Each row is a point. To make a cloud, some directions were put in groups of two or more. Within a group, all points are equally far from the middle, so they leave a hole (a ring in 2 directions, a hollow ball in 3). The other directions are filled evenly. Then the cloud was stretched, turned, moved and blurred a little. How many holes are there, and how many directions does each take, smallest first?

Cloud (14 x 2):
[[-15.5 -25.5]
 [  6.4 -34.8]
 [  7.3  23.9]
 [ 33.6  -3.3]
 [-29.1   2.3]
 [ 24.5  13.1]
 [ -5.9  26.1]
 [ 20.7  16.5]
 [-29.2   0.1]
 [ 16.1  19.6]
 [ 27.2   9.0]
 [-28.3   9.3]
 [ -5.9 -31.7]
 [-22.0 -18.5]]
Holes: 1 (2)

Cloud (22 x 3):
[[ 17.3  -8.9 -29.1]
 [ -8.8 -10.8 -11.8]
 [ 23.8  -3.6  -1.8]
 [  7.8  24.5 -18.2]
 [-29.1   0.6  34.5]
 [-28.5 -16.3  -3.1]
 [ 13.6  -4.9  37.7]
 [ 22.1   1.3 -37.9]
 [ -9.1 -13.4 -18.5]
 [-41.7   1.3 -23.5]
 [ -2.3  29.6   0.4]
 [-11.0 -31.6  31.3]
 [  2.7  -0.4   9.7]
 [ -3.1  19.3 -34.3]
 [-14.1  29.2   6.4]
 [ -4.8  33.6   1.0]
 [ 10.6 -31.3  -1.1]
 [-27.8  -7.3  37.5]
 [-32.8  -3.0  -2.4]
 [ -2.1  32.1 -19.2]
 [ 35.4   7.6  25.4]
 [  2.4 -13.0 -27.9]]
Holes: 0

Cloud (46 x 6):
[[-41.2  -3.3  22.9  -3.1   5.4  29.3]
 [-14.4  -4.0 -27.0  12.0 -10.8 -31.5]
 [ 15.7  14.6 -35.2 -19.6  11.6  -6.7]
 [ -4.7 -18.9   6.0  15.9  39.5  20.1]
 [  1.5  21.6 -14.6 -42.4  13.6 -25.6]
 [-26.2   2.9 -27.3  -7.6 -25.8  12.0]
 [-12.9 -46.4   1.2  14.4  40.2 -12.0]
 [  1.5  22.2  22.9  12.3  14.0  21.5]
 [-22.9  13.2 -15.6   9.2   5.4 -29.6]
 [-32.2 -26.4  22.6  20.7  -8.0  27.1]
 [ 25.7  -2.6   7.5  16.6 -18.8  20.6]
 [ 15.9  -9.4 -37.0 -18.9 -14.5   7.3]
 [  1.9   2.1 -26.4  -1.5  14.7  17.4]
 [ -4.4 -41.4 -12.1  -6.5  37.1  -1.7]
 [-31.9  24.4 -10.4  -6.0 -10.4  -5.3]
 [ -8.4 -39.2  -1.4 -22.2  28.8   4.7]
 [ -6.9   4.3   0.3  -6.8 -27.1 -15.4]
 [  2.9 -29.4  21.9  35.8   7.4  11.8]
 [-17.6   9.9  -9.8 -38.6  29.3  -4.8]
 [-25.7  13.3 -21.3  -5.0  -3.8 -27.4]
 [-15.3   3.3 -28.4  -2.8  -3.8 -36.9]
 [-15.3  18.5   0.0 -42.8  23.1  -7.6]
 [-25.6  29.4  -2.9 -25.3  -3.6  -7.0]
 [-12.0   4.7  -7.9  -3.9  43.6 -33.0]
 [ 10.7  29.3 -20.9 -25.9   3.6   8.4]
 [ -7.0 -35.5  20.1  38.1  15.7  14.0]
 [  3.9   3.7  11.4  -0.2  49.5 -14.6]
 [-10.6 -41.4 -20.0   7.4  33.6 -17.2]
 [ 16.0  24.3 -12.2   6.4  16.4  -1.2]
 [-16.9  11.7  21.7 -36.9   9.5   3.6]
 [ 34.6  -1.6   1.9  -4.0  -6.3  14.3]
 [ 11.5  28.8  18.4  -1.9  -5.4  23.9]
 [-23.5 -13.5  31.7  13.1  -5.4  39.3]
 [  6.2   6.5 -25.8  -5.6  35.1 -17.8]
 [ -2.9 -30.3 -13.7   6.1  -3.9 -30.9]
 [-36.6  16.9   7.4  15.4   4.2   9.9]
 [ 10.3   8.0 -27.9  -0.7  24.6 -36.2]
 [  2.6 -25.2 -32.2   9.9  27.0 -10.7]
 [-18.2 -37.6   2.8  11.7  49.2 -12.1]
 [ -5.2 -11.2  29.6  15.5   9.1  41.6]
 [-12.7   4.4  30.0 -15.2   2.1  38.0]
 [-12.7 -24.2  28.8  32.9  -3.3  19.1]
 [ 23.7  15.7 -19.9  18.4 -21.5   7.1]
 [ 16.0 -37.3 -14.0  -7.9  11.2   9.2]
 [-11.7  -3.4  24.6  25.8  29.8  23.0]
 [-23.7  15.1  20.6 -16.3   7.2  34.6]]
Holes: 2 (3, 3)

Cloud (76 x 8):
[[-17.5  27.4   7.4 -30.8  -2.1  -3.9  -4.4 -28.1]
 [ -5.1  -1.7  -7.5  16.7  21.8 -45.5   5.0  -9.5]
 [-39.9  13.1  36.1  -4.9  12.1  -8.9 -14.1  13.3]
 [ -6.2 -20.5  22.3   1.8   2.0  26.4  11.8  14.8]
 [ -1.5   1.6  -3.6  24.0 -38.3  20.5  -1.1 -15.9]
 [-13.9 -14.8   8.9  -0.2  21.0  22.9   1.2  29.1]
 [-35.1  20.5 -10.9  11.2 -38.3   1.2  37.2 -42.6]
 [-22.5  10.2  27.9   8.7   2.9   2.7 -12.4  32.6]
 [ 20.6 -13.9  -1.1  27.7   0.3 -32.8  46.1  -4.5]
 [  7.2 -33.2  -9.4  11.8   8.0  23.4  29.9 -20.8]
 [ -1.0   1.8  -0.2  15.3 -33.1  16.8  28.2 -49.0]
 [-12.9  -8.5   8.4  20.5  -7.3  19.1  28.4  29.4]
 [-22.7  -7.7  16.4   4.4   2.2 -37.9 -13.3 -28.0]
 [ 10.1  31.3  13.5   8.7  21.6  -1.7 -12.8 -31.4]
 [ 22.3  -2.5  -1.4  16.5 -10.1 -31.8  31.4 -23.2]
 [-31.0  10.5  22.9 -35.7  12.2 -38.8 -21.3  17.2]
 [  9.4 -23.8  13.5  20.8 -19.5   1.9  -1.7  -4.7]
 [-26.4 -46.3  -0.4  24.6 -12.3  10.8  45.1   5.2]
 [-14.7 -51.2  14.6   5.1   9.0 -18.7  26.8  23.2]
 [ -0.5  16.5  -2.8  12.9  -2.1  17.3  18.9  26.7]
 [-41.9 -18.9  19.3  -5.0 -11.3 -23.3  29.8  31.7]
 [  4.8 -33.5 -27.7  -1.4   7.5  14.8  -5.3 -14.5]
 [ 16.8 -13.8  19.1  41.1   4.3 -12.4   6.5   6.0]
 [-39.5 -13.4   0.5  -2.8 -47.5 -11.7  15.4 -12.4]
 [-19.8   4.0  -9.2 -12.6  11.6  10.9  -6.3  32.7]
 [-21.6 -25.3 -18.6  -1.4 -16.0 -20.7  39.5  31.7]
 [  0.9 -15.7 -15.3  36.1   1.4  18.2  34.9  -5.2]
 [-16.8 -10.4 -11.4  -0.9  33.5  -4.4   5.1  22.6]
 [-29.0  46.0  -4.3   5.6  -6.4  -8.2  13.7  -7.8]
 [ -3.7 -34.3 -11.6  -6.9  19.1 -10.6  34.7 -13.9]
 [-16.9  35.2  31.9   6.4  14.6  -4.2  -6.1   1.6]
 [-12.3  -1.6  21.8   1.3  19.5 -46.3  -9.5 -14.6]
 [-22.4  -0.7   6.0  26.2 -14.1 -42.4  52.8   3.0]
 [ 24.5  -2.7 -33.2  19.9 -19.9  -4.6  27.7 -17.1]
 [-30.9   0.1 -18.8  -6.5   6.1 -25.4  44.2  -4.6]
 [-12.7 -21.8 -14.3  -1.8   4.3 -33.0  29.1 -28.1]
 [-16.2 -23.6  25.1  -2.1  -1.4  25.5   0.4  32.2]
 [-17.0 -57.8  -4.6  21.2 -14.1  -7.2  30.8   2.2]
 [-14.2  -9.2   5.7  32.2  -5.5  -7.2  -5.4 -24.7]
 [ 11.4 -23.9 -25.1  12.0  12.5  10.8   4.8 -17.9]
 [ -3.9  -9.5  20.4   0.2 -26.2   2.7 -17.9  27.1]
 [-27.3 -13.5 -17.4   5.2  -0.6  21.1  11.2  19.5]
 [-32.5   1.4  -5.8   9.2 -36.2 -37.3  26.5 -17.8]
 [ -7.6  11.8 -26.4   9.4 -11.5   9.3  -3.8 -23.6]
 [ -9.6   3.0 -23.0  -1.5 -24.5  21.2  26.5  14.4]
 [-27.5   6.7   8.4   7.4 -51.0   1.7  27.0   7.9]
 [-23.5  -6.4 -18.4  -0.3  16.7 -35.0  24.2 -24.8]
 [ 12.7 -14.3  15.2  33.9  -7.6   2.7  -4.7 -10.8]
 [ -1.6  15.2 -20.5   2.7 -10.4 -16.8  -0.6  33.1]
 [-29.3 -31.0  13.3  -1.4 -14.2  -0.3  -0.3  58.5]
 [ -5.1 -56.5  -6.9   7.8  15.0 -17.1  26.9  31.3]
 [-33.9  -6.1  -6.6 -35.2 -12.5 -26.8 -14.1 -18.9]
 [-13.0  46.8   8.9 -20.5  -3.6  -6.9  -9.9 -33.9]
 [-22.4  -9.4 -22.8   6.4  16.5  -1.4   4.2 -27.0]
 [ 18.1  -6.4  -9.4  12.4  32.9 -16.7  -4.3  -7.0]
 [ 15.9   4.0  11.7  22.4 -25.1 -11.8 -17.0   0.8]
 [ 15.5 -26.2  13.4  21.6 -10.5 -15.5  18.4  -2.5]
 [-48.4  14.8 -14.1 -20.4   0.8  -9.5  15.1  -5.8]
 [-32.9  19.5  16.9  25.4  -4.7 -36.4  12.9  14.1]
 [  5.7  -1.6   4.5 -23.0  25.5   3.8 -31.4  19.2]
 [-28.1 -29.7  -9.4 -10.2 -25.1 -25.2  11.4 -19.4]
 [ 15.4   3.9  -7.7  22.5 -26.0  20.4  33.3 -46.0]
 [-26.3 -12.0   2.6   2.2 -38.1  23.3  -4.5  20.2]
 [-28.9  22.3  10.2  -6.3  23.6 -10.9  20.2  -6.5]
 [-14.4  29.8   7.5   0.7 -21.8 -34.9 -29.7   4.6]
 [-21.1  -3.6 -23.0  16.7 -24.7   9.3  59.1 -29.4]
 [-10.4  16.8  22.0  24.0 -13.7  -7.3   1.8  41.1]
 [ -9.1  19.9  27.7  15.6  -6.3 -35.3  -9.6 -34.3]
 [-16.2  -8.0   6.6 -11.3  13.4 -40.9 -12.1 -25.1]
 [-57.5 -18.4   0.0   3.0 -12.0 -31.7   3.8  -6.0]
 [-21.2 -13.8 -12.2 -17.2  -6.5  28.4   7.9  32.1]
 [ 10.0  -5.0  13.8  -2.4   0.0 -17.4   2.3  50.1]
 [-20.5 -10.1  14.1   5.8  11.5   3.9  39.5 -25.1]
 [  5.7   4.3  17.5   7.0  -8.1  24.8 -20.5  -5.7]
 [-27.5  -2.9 -22.2 -23.9   0.2 -16.6 -29.1 -12.7]
 [ 10.6 -33.3 -17.4  12.2   7.3  24.4  16.1 -20.8]]
Holes: 3 (2, 2, 3)

Cloud (89 x 9):
[[-10.5 -13.1  10.0  16.7 -23.3  -4.5  12.3   3.4  22.3]
 [ 31.1  15.4   7.7 -34.2  -7.5 -32.2 -11.4  -2.9  20.7]
 [ -4.3  27.6  13.2 -25.6  12.9 -24.8 -14.6   5.0  -1.9]
 [ -7.8   0.3  11.0 -16.2   9.9 -45.3 -12.5  16.3 -18.9]
 [ -0.5 -17.1 -11.8  10.3  -1.4 -34.7  16.7 -12.8  20.3]
 [-17.9  -4.9 -19.6 -17.5  -2.2  -4.0 -28.7  20.4   7.9]
 [ -0.1  30.2  -0.4   6.6 -39.6 -27.0  11.0  -6.1  38.0]
 [ -3.8 -12.7 -42.7  10.7   6.7 -20.2  16.0  17.6  27.6]
 [ 11.2 -27.5 -14.2  28.0  26.1 -48.2  10.1  16.3 -29.3]
 [-24.8  12.7 -29.0 -10.5  21.8  24.9 -21.7  27.2 -23.5]
 [-13.9   0.4 -26.2   6.2 -17.1  12.5  23.7 -15.8   6.6]
 [-23.7 -12.2 -36.8   9.0   4.4   2.5   4.9  44.7 -10.4]
 [ -3.7   7.2 -20.4  18.4 -28.5 -11.0   6.4  15.7  32.8]
 [  7.5  13.3 -10.1 -67.6   6.3 -10.7  -7.2 -27.4 -27.8]
 [ 11.1  -2.5   3.2  -5.0 -17.5  18.2  -0.8  11.6   2.1]
 [-10.0   1.1  -9.6 -28.5  -0.8 -10.8  23.3  20.4  17.5]
 [ 18.1 -13.4  -5.8  51.3  15.8   0.7  23.8  40.3  28.3]
 [  3.2 -16.5   7.5 -10.7  18.5  19.8   9.9  18.6  36.0]
 [-13.8 -15.9  -4.6  39.6  44.0  12.1  14.0  44.5 -11.7]
 [ 21.7 -27.6  -3.9  40.7  -5.4 -46.6  12.8 -17.8   1.4]
 [-19.3 -14.5 -37.8  13.5 -24.7  10.0  11.1  11.5  17.1]
 [-18.9  18.6   9.9  -2.0  21.1 -21.3  11.5   3.7  32.3]
 [  8.8 -17.8 -28.0  31.9  23.4 -14.8   1.3  14.6   3.2]
 [-20.7 -10.1  -2.7 -10.1  28.5 -10.2   5.0 -14.2  17.4]
 [  7.5 -17.5   6.8  33.5 -35.0 -26.3 -19.0  -3.9  24.5]
 [-17.3 -35.3  11.8  16.5  15.0 -16.8   1.6  38.1  14.3]
 [-41.9  -4.7 -23.7 -22.8  -0.4 -47.4 -38.4  32.0 -25.5]
 [ 25.6   1.1  17.1 -20.1   7.1 -44.7 -22.6 -19.6 -26.3]
 [ 38.3   5.9  24.4  -9.5   1.8 -26.2   2.9 -35.6   2.8]
 [ -1.7 -21.7 -21.0 -33.4 -11.8  -9.6 -30.4  13.0  20.5]
 [  1.4 -21.8 -25.5  11.9 -24.9  -7.7   5.2  59.0 -16.3]
 [ 13.7 -10.7 -10.8 -16.7  -0.7  -1.2  27.6 -17.4   1.4]
 [-10.5 -13.4  -3.9   1.6  45.8 -25.3 -19.3  24.1  -9.1]
 [ 10.7 -20.5   6.1 -31.5   3.9 -24.6   2.3 -46.3  26.8]
 [  2.9   7.6   3.0  -9.5  -4.3  20.0   5.2 -13.1  -1.4]
 [ 11.6 -18.4  -3.8 -20.0   9.0 -10.9   0.7  54.7 -33.9]
 [ -4.1  -4.0 -25.4 -23.9  10.2   8.7  14.4  57.7 -34.3]
 [ 13.5  33.5 -12.2 -16.8  23.3  -0.6 -12.4 -20.1  30.2]
 [ 19.3   8.8  -9.7  -1.4  27.2 -45.8  -2.4  19.7 -10.5]
 [ 27.9  39.9  -0.4 -41.4  19.5 -35.2  -5.0  -6.1  13.5]
 [ 10.2   5.6  16.1 -19.7  35.3 -17.3  26.1  -4.5 -15.6]
 [ -1.8 -21.8   3.2  21.0 -10.7 -19.4 -39.0  26.5  20.9]
 [  5.0 -40.2  -8.9  -5.6   1.7  15.1 -20.4   7.8 -37.9]
 [-17.2 -10.8 -39.6  23.6   8.3  10.0   9.1  -2.0  17.8]
 [  0.2 -18.4 -50.0  26.4  22.6 -15.5  -1.0  43.6  17.1]
 [ 27.9 -13.1 -28.7 -29.5  -7.3   3.4  16.8 -15.4  -0.3]
 [ 22.5 -18.9 -13.4 -19.1 -20.7 -16.6 -16.9  27.2 -13.9]
 [  2.7  -1.4  14.0  -5.0  -1.6 -16.8   1.1 -37.3  24.1]
 [ 30.9  33.2 -31.7 -25.4  26.1 -32.9   7.0 -31.7  -5.9]
 [  4.9  -5.4  22.4 -34.3  26.0 -20.1  -1.7  -4.3  30.1]
 [-19.5 -12.9 -35.6 -17.6  -0.1  18.1  -4.7  30.1 -11.4]
 [ 10.6  11.9   3.5 -15.4  37.8 -43.0 -34.2   9.3  -2.9]
 [  9.0  -3.5 -11.0 -27.9 -17.1 -18.4 -33.6 -35.8  29.0]
 [  9.4 -30.5   9.3   0.4 -19.1  -4.8   8.6  27.8  -6.1]
 [ 29.2  -2.9 -16.4 -24.2 -35.6 -17.7   1.3 -35.4  -5.0]
 [-25.4 -19.6  -3.9  -2.5   8.6   0.6  -4.1  -6.0   3.7]
 [ -3.9  -7.5 -28.3 -45.3   6.8 -12.7 -31.7  38.1 -31.2]
 [ 15.2  -1.8 -31.9 -12.7  20.9   1.8  23.8   6.7 -41.5]
 [-17.8 -26.2 -15.6   0.1  26.1 -17.4   8.0 -20.0  10.6]
 [ -1.3   2.7  -3.0  21.8  29.4   5.8 -11.8  -1.8 -16.8]
 [ 21.8  -3.6  15.7  15.6  -0.5 -31.4  30.1  -0.2  12.0]
 [ -2.4   3.1 -16.1  -2.6 -24.9  -5.6  34.8  19.8  39.0]
 [  1.1  -7.8  16.1   0.4 -16.7 -11.1  27.7  22.3  24.3]
 [  4.9  11.9  -1.5  17.6  25.0  11.3 -18.3   0.1  17.0]
 [  2.3   4.8  13.5 -25.7   8.6  16.0  15.8  27.4  33.0]
 [ -7.3 -13.7 -41.3   1.4  -7.7 -37.3  -9.9 -12.3 -13.8]
 [-10.0  23.6 -15.4 -51.7   9.0   2.7  -4.3 -23.1 -26.7]
 [ -2.3   1.0 -29.0  21.3  -8.6 -30.8  -3.0  33.0 -20.0]
 [-12.7 -13.8 -37.7 -21.4   3.8  16.7  -8.1  22.2 -15.8]
 [ 33.3   2.7 -20.0  10.8  37.5 -26.7   8.0 -22.2 -36.1]
 [-12.1 -15.0 -13.6 -16.7 -23.1 -25.6  -4.7  -2.5  -3.4]
 [  6.0 -18.9  16.7   6.5 -33.7 -11.9   3.6  -8.2  16.6]
 [ 16.8  -4.8   8.3   2.8  15.4 -18.6 -23.2  18.8   5.0]
 [ -2.7 -18.3  15.9  42.7  -5.6 -40.0   4.1  -8.7  45.6]
 [ 22.4  11.1   4.0  -4.3 -32.2 -34.5  -1.2 -10.4  40.0]
 [-14.7  16.0   0.1 -23.2 -17.9 -40.9  13.4   3.6   1.2]
 [ 14.3  -4.7 -22.6  21.0  31.3  -9.3   4.8   4.0 -45.8]
 [ 17.6  19.8 -25.7 -10.7  28.2 -56.6  -6.9 -15.2   5.5]
 [ 16.9 -17.6 -59.7  -8.0   4.6 -17.4  11.0  10.7 -14.3]
 [  3.0  -1.4  16.7 -27.3  42.1  -6.5   7.9   2.1  -8.9]
 [ -4.4   8.7  -0.3 -20.8  11.0  -2.8 -15.1 -31.4  32.6]
 [ 17.6 -14.4  28.0 -23.3 -28.5 -14.1   5.7 -17.6  13.5]
 [ 16.1 -16.7  -7.4  -5.0  12.2 -20.3  -1.3 -10.8  30.6]
 [  1.2   6.2 -10.2  35.6  42.2 -17.1  32.5 -14.6 -13.5]
 [-14.2 -34.0  -2.4   4.5  44.6  -9.0  -7.8  21.5 -18.1]
 [  3.7  -4.5  14.5   6.1  -9.8   6.3   2.7  22.5  11.4]
 [ 17.1 -13.6 -27.2 -20.7  19.1 -27.8 -26.3  20.1  17.0]
 [-13.6 -45.0  -7.9  16.3  -4.8 -19.8  -2.5  43.3   1.1]
 [-23.2  13.9 -19.6  15.6  -3.6 -30.1 -16.0  17.5  15.0]]
Holes: 0
